Each row of a before or after table is a point. One or more steps were done to the points. Then noise was added and the rows were shuffled. The steps act on columns, c1 being the first. Name the steps. A step turns or swaps two columns, mirrors them in a line or flattens them onto one, adds a multiple of one to another, or multiplies or shifts one. Angles are multiples of 10 degrees, from the lower column toward the higher: turns from -170 to 170, lines from 10 to 170 but not 90. Use the fewest steps. Two steps may share a column if one is a turn and the other turns, adds or multiplies; they go together, in the order done. Otherwise the lowest column goes first.
In the rows, 128 means zero.

Before, 11 rows:
[[111 129]
 [138 108]
 [167 145]
 [142 117]
 [109  72]
 [ 88  97]
 [128  99]
 [173 103]
 [201 134]
 [111 113]
 [105 136]]
After, 11 rows:
[[ 87 114]
 [ 69  86]
 [121 109]
 [149 106]
 [179  98]
 [178 129]
 [138 140]
 [108  77]
 [129 109]
 [142 149]
 [152 125]]
Steps: mirror c1 and c2 in the line at 110 degrees

Before (11 x 8):
[[132 117 102 146  78 122 141 185]
 [170 174 171 112 166 109 150 115]
 [105 114 158 130 118  85  82 130]
 [111 137 102 123  79 146 121 161]
 [142 120 160 117 155 119 129  98]
 [ 63 107 138 122 137  92 104 153]
 [136 130  64 116  69 114 125 140]
 [113 125 102 139 157  96  80 142]
 [134 135 139 149 152 114 139 110]
 [118 135 110 149  97 145 104 140]
 [ 99  75 146 100 154  94  87 182]]
After (11 x 8):
[[146 134 151 127  86 173 139 162]
 [129 121 122 149 120  91 113 115]
 [118 134 155 142  55 117 126 177]
 [107 120  99 115 176 105 117  94]
 [139 131 142 149  68 189 158 142]
 [121 122 184 113  88 154 154 136]
 [130  67  91 113 188  58  98 113]
 [102 183  94  99 191 143 158 185]
 [152 197 116 127 144 113 145 153]
 [128 153  85 130 115 135 158 132]
 [130 142 132 137 138 176 184 142]]
Steps: turn c1 and c2 by -130 degrees; turn c3 and c7 by -160 degrees; add 1.5 times c7 to c6; add -1.5 times c4 to c5

Before, 14 rows:
[[113 148 161 120  92 125 113 131 108 115 108 158]
 [130  72 126  89 134 164 145 136  78 105 127 121]
 [ 64  94 137 151 184 100 110 112 153 176 167 143]
 [123 128  92  95 132  98 127 142 112 177 115 160]
 [ 71 104 133 134 145 115 139 116  78  97 124 164]
 [125 149 145 149 158 135  65 145 110 103 152 150]
 [ 92  69 145 161 168 120 120 120 149 121  79 104]
 [ 74 113  83 119 118  93  90 136 134 110 158 122]
 [151 139 165 167 147 104 113 149 127 137 169 118]
 [ 85 110 126 168 126  71  54 122 118 178 149 128]
 [129 128  73 142 102 160 145 119  62 112 104 109]
 [156  96 121 122 120 119 156  82  74  94  89 163]
 [139 139 165 164  96 142  89  65 130 100 101 140]
 [ 68 139 155 103 145  72  87  76 124 133 108 126]]
After, 14 rows:
[[148  93 104 129 147 134 112 136 113 139 163 156]
 [104 183 169 125  97 150 109 110  60  76 138 156]
 [146 131 116 127 127 149 128 144 122  79  92 151]
 [122  98 101 129 138 118  90  64 144 156 166 185]
 [133 148 171 127 142 149 115 150 150 117 163 103]
 [194 101 105 126 133 101 143 118 129 145  74 115]
 [178 131 126 130  72  95 146 131 125 160 126 116]
 [136 128 146 127 112 173  55 123  85  72 124 136]
 [181 147 125 130 101 149 140 116  68 160 132 171]
 [182 121  88 124  99 144 156  80 157 162 122 191]
 [132 143 109 129 136 179  89  75  69 117 155 160]
 [107 166  80 126  67 136 121 120  91 132 146 107]
 [122 119 158 130 113 159  89 138  81 141  86 113]
 [142 157 152 130 146 124  66 144 122 155 144 140]]
Steps: turn c1 and c9 by 90 degrees; swap c2 and c5; swap c3 and c11; multiply c4 by 0; turn c6 and c10 by 170 degrees; add -0.7 times c8 to c12
